Each row is a point. To make a cloud, some directions were put in groups of two or more. Within a group, all points are equally far from the middle, so they leave a hole (a ring in 2 directions, a hollow ball in 3). The other directions are filled evenly. Then the cloud was stretched, turned, moved and blurred a little. How many holes are there, and how many directions does each take, smallest first?

Cloud:
array([[-0.111,  0.073, -0.039],
       [ 0.062, -0.241,  0.008],
       [-0.125,  0.011,  0.221],
       [-0.230, -0.060, -0.206],
       [-0.014, -0.289,  0.081],
       [ 0.033,  0.136,  0.203],
       [ 0.176, -0.006, -0.063],
       [ 0.288, -0.155,  0.016],
       [ 0.287, -0.017,  0.001],
       [ 0.215, -0.064, -0.038],
       [-0.063,  0.134, -0.087],
       [ 0.066, -0.001,  0.170],
       [ 0.076,  0.004, -0.133],
       [-0.317,  0.029,  0.042],
       [-0.024,  0.045, -0.231],
       [-0.064,  0.092,  0.243],
       [-0.259, -0.031,  0.188],
       [-0.016,  0.261, -0.085],
       [ 0.062, -0.119,  0.097],
       [ 0.045,  0.079,  0.203],
       [ 0.320, -0.021, -0.125]])
Holes: 0

Cloud:
array([[ 0.023, -0.009,  0.227,  0.085],
       [-0.205, -0.115, -0.107, -0.209],
       [ 0.003,  0.255,  0.062, -0.232],
       [-0.115, -0.197, -0.054, -0.172],
       [ 0.089, -0.189, -0.069, -0.118],
       [ 0.130,  0.218,  0.110, -0.160],
       [ 0.122, -0.041, -0.109,  0.107],
       [ 0.078,  0.036,  0.094,  0.181],
       [-0.001,  0.145, -0.228, -0.255],
       [ 0.126, -0.099, -0.129,  0.021],
       [ 0.193, -0.044,  0.043, -0.212],
       [ 0.187, -0.039, -0.161, -0.086],
       [-0.240,  0.041,  0.209, -0.028],
       [-0.136,  0.257,  0.102, -0.185],
       [ 0.183, -0.098, -0.099, -0.157],
       [-0.087,  0.267, -0.203,  0.011],
       [ 0.150,  0.127, -0.045, -0.280],
       [-0.032, -0.140,  0.185, -0.158],
       [ 0.168, -0.027, -0.158,  0.014],
       [-0.224,  0.165, -0.185, -0.009],
       [-0.234,  0.160, -0.177, -0.003],
       [-0.068, -0.025,  0.207,  0.124],
       [-0.202, -0.108, -0.125, -0.011],
       [ 0.161,  0.171,  0.143, -0.114],
       [-0.137, -0.045,  0.067,  0.169],
       [-0.156, -0.034,  0.239, -0.006],
       [-0.215, -0.014,  0.018,  0.137],
       [-0.175,  0.312,  0.034, -0.006]])
Holes: 2 (2, 2)

Cloud:
array([[ 0.012,  0.159,  0.101,  0.004,  0.222,  0.063],
       [-0.147,  0.044,  0.208, -0.062,  0.159,  0.007],
       [ 0.085,  0.200, -0.178,  0.067, -0.257,  0.076],
       [ 0.009,  0.261,  0.039,  0.224,  0.007, -0.095],
       [-0.187,  0.059,  0.167, -0.243, -0.009, -0.064],
       [ 0.016, -0.091, -0.305, -0.018, -0.099, -0.168],
       [-0.036,  0.129,  0.205,  0.078,  0.016,  0.238],
       [ 0.137, -0.018,  0.113, -0.222, -0.057,  0.128],
       [ 0.294,  0.049, -0.104, -0.106, -0.045, -0.091],
       [-0.209,  0.102,  0.236,  0.044,  0.021,  0.073],
       [-0.197, -0.169,  0.195, -0.135, -0.031, -0.118],
       [ 0.166,  0.259,  0.160,  0.101, -0.138, -0.116],
       [-0.028,  0.269, -0.056,  0.222, -0.006, -0.049],
       [ 0.190,  0.019, -0.230, -0.113,  0.042,  0.135],
       [-0.215,  0.197, -0.168,  0.174, -0.110, -0.073],
       [-0.130, -0.006,  0.117,  0.083, -0.129, -0.317],
       [-0.271, -0.072, -0.074, -0.263, -0.042, -0.018],
       [-0.070, -0.024,  0.041, -0.242,  0.119, -0.211],
       [ 0.098,  0.145,  0.237,  0.010, -0.206,  0.036],
       [-0.081,  0.243,  0.117, -0.112, -0.242,  0.003],
       [ 0.321,  0.050, -0.013, -0.098,  0.006, -0.100],
       [-0.181, -0.016, -0.228, -0.056,  0.162, -0.030],
       [ 0.198, -0.039, -0.023,  0.269, -0.014, -0.049],
       [-0.045, -0.041, -0.076,  0.056, -0.152,  0.296],
       [ 0.156,  0.129, -0.015, -0.263,  0.016,  0.126],
       [ 0.168, -0.136, -0.146, -0.179,  0.022, -0.137],
       [-0.160, -0.083, -0.048, -0.055, -0.257, -0.225],
       [ 0.322,  0.103,  0.092, -0.076,  0.088, -0.046],
       [-0.127, -0.202,  0.105, -0.018,  0.202, -0.053],
       [-0.256, -0.106, -0.192,  0.076, -0.213, -0.045],
       [ 0.202,  0.048,  0.145,  0.215, -0.133, -0.052],
       [-0.010,  0.049, -0.047,  0.185, -0.184,  0.238],
       [-0.008,  0.161, -0.104, -0.074,  0.088,  0.288],
       [ 0.081, -0.022, -0.214,  0.214, -0.138,  0.042],
       [-0.078,  0.098,  0.185, -0.223,  0.091, -0.061],
       [ 0.030, -0.195,  0.223,  0.074, -0.044,  0.098],
       [ 0.177, -0.062,  0.031,  0.266, -0.056, -0.086],
       [-0.210, -0.141, -0.029, -0.285, -0.020, -0.065],
       [ 0.154, -0.185,  0.078,  0.042,  0.189,  0.095],
       [ 0.099,  0.233, -0.123, -0.239,  0.046,  0.059],
       [-0.001,  0.175,  0.012,  0.014,  0.203,  0.170],
       [-0.212,  0.101,  0.203,  0.055,  0.031,  0.106],
       [ 0.232, -0.105,  0.160, -0.087,  0.127,  0.055],
       [-0.262, -0.126, -0.134, -0.234, -0.011,  0.014],
       [-0.163, -0.027, -0.164, -0.268,  0.067, -0.096],
       [ 0.075,  0.052, -0.092, -0.026,  0.094,  0.315],
       [-0.145, -0.186, -0.130, -0.066, -0.149,  0.160],
       [ 0.053,  0.134,  0.202, -0.011,  0.156,  0.163],
       [-0.071, -0.238, -0.147,  0.004,  0.149,  0.115],
       [-0.071, -0.154,  0.136,  0.156, -0.137, -0.226],
       [ 0.194,  0.194, -0.053,  0.165,  0.115,  0.068],
       [-0.064,  0.287, -0.249,  0.034, -0.041, -0.058],
       [-0.002, -0.185, -0.267, -0.056,  0.111,  0.048],
       [-0.340, -0.104, -0.129, -0.078, -0.164,  0.026],
       [-0.102,  0.048, -0.259, -0.158,  0.018, -0.217],
       [-0.105,  0.123,  0.281, -0.050,  0.046,  0.065]])
Holes: 3 (2, 2, 2)

Cloud:
array([[ 0.118,  0.253, -0.116, -0.040,  0.064,  0.146, -0.183, -0.133],
       [-0.178,  0.195,  0.029, -0.139,  0.148, -0.248,  0.009,  0.196],
       [-0.131,  0.250,  0.093,  0.093,  0.197,  0.302, -0.015, -0.088],
       [ 0.208, -0.011, -0.164, -0.250, -0.061,  0.025, -0.074,  0.112],
       [-0.038, -0.121,  0.111, -0.017,  0.001, -0.213,  0.187,  0.193],
       [-0.119, -0.171,  0.047, -0.169,  0.163, -0.102,  0.231,  0.077],
       [-0.017, -0.187,  0.164,  0.145,  0.036, -0.154,  0.077,  0.061],
       [ 0.115,  0.242, -0.182,  0.080,  0.075, -0.070, -0.144, -0.033],
       [ 0.186, -0.034, -0.060, -0.267, -0.056,  0.111,  0.057, -0.097],
       [ 0.014, -0.061, -0.011,  0.020,  0.370, -0.167,  0.013,  0.215],
       [-0.080, -0.090,  0.153, -0.009, -0.128,  0.023,  0.229,  0.153],
       [ 0.049,  0.184,  0.087, -0.282,  0.037,  0.041,  0.132, -0.187],
       [-0.249,  0.163,  0.231, -0.131, -0.038,  0.097,  0.061,  0.044],
       [-0.144,  0.139,  0.100, -0.272,  0.187,  0.129, -0.012,  0.206],
       [-0.098, -0.003,  0.049, -0.015,  0.418, -0.157, -0.007,  0.120],
       [ 0.076, -0.071,  0.246, -0.151, -0.040,  0.164,  0.122,  0.053],
       [-0.026,  0.005,  0.002, -0.203,  0.223,  0.133, -0.283,  0.158],
       [-0.077,  0.094,  0.041, -0.027,  0.316, -0.140, -0.246,  0.149],
       [ 0.099,  0.088, -0.180,  0.093,  0.040, -0.264,  0.035, -0.019],
       [-0.147,  0.213, -0.077, -0.308,  0.031, -0.082, -0.012,  0.191],
       [ 0.056, -0.053, -0.277, -0.017, -0.208,  0.048,  0.047,  0.037],
       [ 0.095,  0.035,  0.086, -0.011,  0.150, -0.243,  0.151,  0.233],
       [-0.141, -0.078,  0.165, -0.294,  0.145,  0.172, -0.030, -0.016],
       [-0.166, -0.227, -0.123, -0.097,  0.178, -0.208, -0.010,  0.022],
       [ 0.148, -0.096, -0.201,  0.145,  0.067,  0.019, -0.046, -0.063],
       [ 0.040,  0.171,  0.323, -0.031, -0.047,  0.075,  0.125, -0.008],
       [-0.285,  0.064,  0.083,  0.159,  0.009, -0.007,  0.038, -0.170],
       [ 0.169,  0.026, -0.022, -0.098, -0.110, -0.103, -0.241,  0.216],
       [-0.107, -0.185,  0.037, -0.110,  0.285, -0.069,  0.175, -0.108],
       [ 0.005,  0.394, -0.156, -0.028,  0.036,  0.130, -0.031,  0.080],
       [-0.008,  0.068, -0.095,  0.205,  0.145,  0.034,  0.284,  0.113],
       [-0.083,  0.044,  0.041,  0.132,  0.111,  0.261,  0.288,  0.072],
       [-0.139,  0.185,  0.043, -0.279,  0.140,  0.084, -0.071,  0.249],
       [ 0.026, -0.011, -0.302, -0.006,  0.204,  0.027, -0.027,  0.215],
       [-0.021,  0.155, -0.179, -0.035, -0.008,  0.125, -0.227, -0.150],
       [-0.309, -0.087,  0.137,  0.084,  0.011,  0.010, -0.045, -0.095],
       [-0.158, -0.050, -0.319, -0.116,  0.120, -0.078, -0.077,  0.171],
       [ 0.016,  0.270,  0.138, -0.101,  0.149,  0.069, -0.275,  0.161],
       [ 0.257,  0.156, -0.014, -0.111,  0.101,  0.214,  0.072, -0.110],
       [-0.043,  0.011, -0.016,  0.231, -0.194, -0.172,  0.046,  0.083],
       [-0.003, -0.057, -0.256, -0.097, -0.110,  0.173,  0.152,  0.099],
       [ 0.062,  0.197,  0.041,  0.244,  0.003,  0.029,  0.139,  0.189],
       [ 0.131,  0.227,  0.068, -0.058, -0.013, -0.091, -0.048,  0.341],
       [-0.008,  0.055,  0.095,  0.042, -0.196,  0.061, -0.217, -0.109],
       [-0.243,  0.185, -0.134,  0.061,  0.216, -0.054,  0.154,  0.033],
       [-0.192, -0.151, -0.225,  0.194,  0.034, -0.068,  0.163,  0.052],
       [ 0.126,  0.018, -0.029,  0.001, -0.155,  0.016, -0.179,  0.296],
       [ 0.074,  0.028,  0.112, -0.149,  0.149, -0.041,  0.228,  0.226],
       [-0.145, -0.198, -0.172,  0.078, -0.037,  0.215, -0.068, -0.071],
       [ 0.012,  0.215, -0.083, -0.296, -0.105, -0.127, -0.082,  0.221],
       [ 0.097,  0.118, -0.163, -0.036,  0.009, -0.059, -0.184, -0.165],
       [ 0.071,  0.212, -0.093, -0.110,  0.031, -0.200,  0.206,  0.140],
       [-0.171,  0.178,  0.094,  0.037,  0.174,  0.257,  0.092, -0.223],
       [-0.127,  0.064,  0.051,  0.070,  0.202, -0.046, -0.299,  0.177],
       [ 0.019, -0.148,  0.089, -0.150, -0.181,  0.155,  0.010,  0.142],
       [ 0.155,  0.022, -0.091,  0.062, -0.136,  0.178, -0.080, -0.148],
       [ 0.216,  0.226,  0.115, -0.224,  0.045,  0.066, -0.202,  0.115],
       [-0.170,  0.113, -0.031,  0.254,  0.265,  0.138,  0.038,  0.093],
       [ 0.080,  0.123,  0.024, -0.092,  0.082,  0.030, -0.018, -0.325],
       [ 0.113, -0.076, -0.048, -0.124,  0.099,  0.066, -0.166,  0.313],
       [-0.100,  0.094,  0.011, -0.058,  0.241, -0.191,  0.008, -0.203],
       [ 0.186,  0.046,  0.132, -0.122,  0.008,  0.200, -0.065,  0.224],
       [ 0.181,  0.046,  0.049, -0.063,  0.320,  0.043,  0.202,  0.020],
       [-0.164,  0.158,  0.067, -0.172,  0.321, -0.072,  0.117,  0.081],
       [ 0.078,  0.082, -0.052,  0.048, -0.260,  0.163, -0.166, -0.025],
       [-0.044, -0.287,  0.092, -0.198,  0.088,  0.026,  0.003, -0.028],
       [ 0.101,  0.240,  0.039,  0.103,  0.074,  0.086,  0.269, -0.058],
       [-0.295,  0.054, -0.130,  0.012, -0.166,  0.111, -0.161,  0.168],
       [ 0.056, -0.002, -0.001, -0.108,  0.013, -0.264,  0.210, -0.062],
       [ 0.085,  0.027, -0.114, -0.230, -0.109, -0.090, -0.094, -0.141],
       [ 0.131,  0.157,  0.041,  0.252, -0.013,  0.022, -0.130,  0.034],
       [-0.243, -0.082,  0.068,  0.035,  0.020,  0.286,  0.006, -0.193],
       [ 0.117,  0.037, -0.088, -0.094,  0.341,  0.199,  0.044,  0.081],
       [ 0.128,  0.148, -0.150, -0.028,  0.077, -0.311, -0.075,  0.100],
       [-0.180, -0.225, -0.079,  0.053, -0.161,  0.059, -0.049,  0.189],
       [-0.261, -0.032,  0.121,  0.142,  0.113,  0.040,  0.189,  0.173],
       [ 0.236,  0.020, -0.184, -0.043, -0.008,  0.103, -0.093, -0.068],
       [-0.203, -0.118, -0.135,  0.221, -0.022, -0.032, -0.029,  0.268],
       [-0.246,  0.175,  0.183, -0.073,  0.093,  0.169,  0.049,  0.177],
       [-0.153,  0.071, -0.146, -0.138,  0.027, -0.292, -0.040, -0.024],
       [-0.101, -0.079,  0.279,  0.029,  0.267,  0.159,  0.036,  0.011],
       [-0.066, -0.075, -0.066,  0.230,  0.073,  0.002, -0.107,  0.298],
       [ 0.173,  0.171, -0.141, -0.192, -0.012, -0.134, -0.214,  0.159],
       [-0.086,  0.194, -0.067,  0.000,  0.299, -0.218, -0.022, -0.033],
       [-0.078,  0.244,  0.052, -0.279, -0.107, -0.022, -0.081,  0.238],
       [ 0.000, -0.109, -0.267, -0.098,  0.022,  0.245, -0.023,  0.033],
       [-0.067, -0.047, -0.192,  0.160, -0.214,  0.011,  0.081,  0.238]])
Holes: 3 (2, 2, 4)
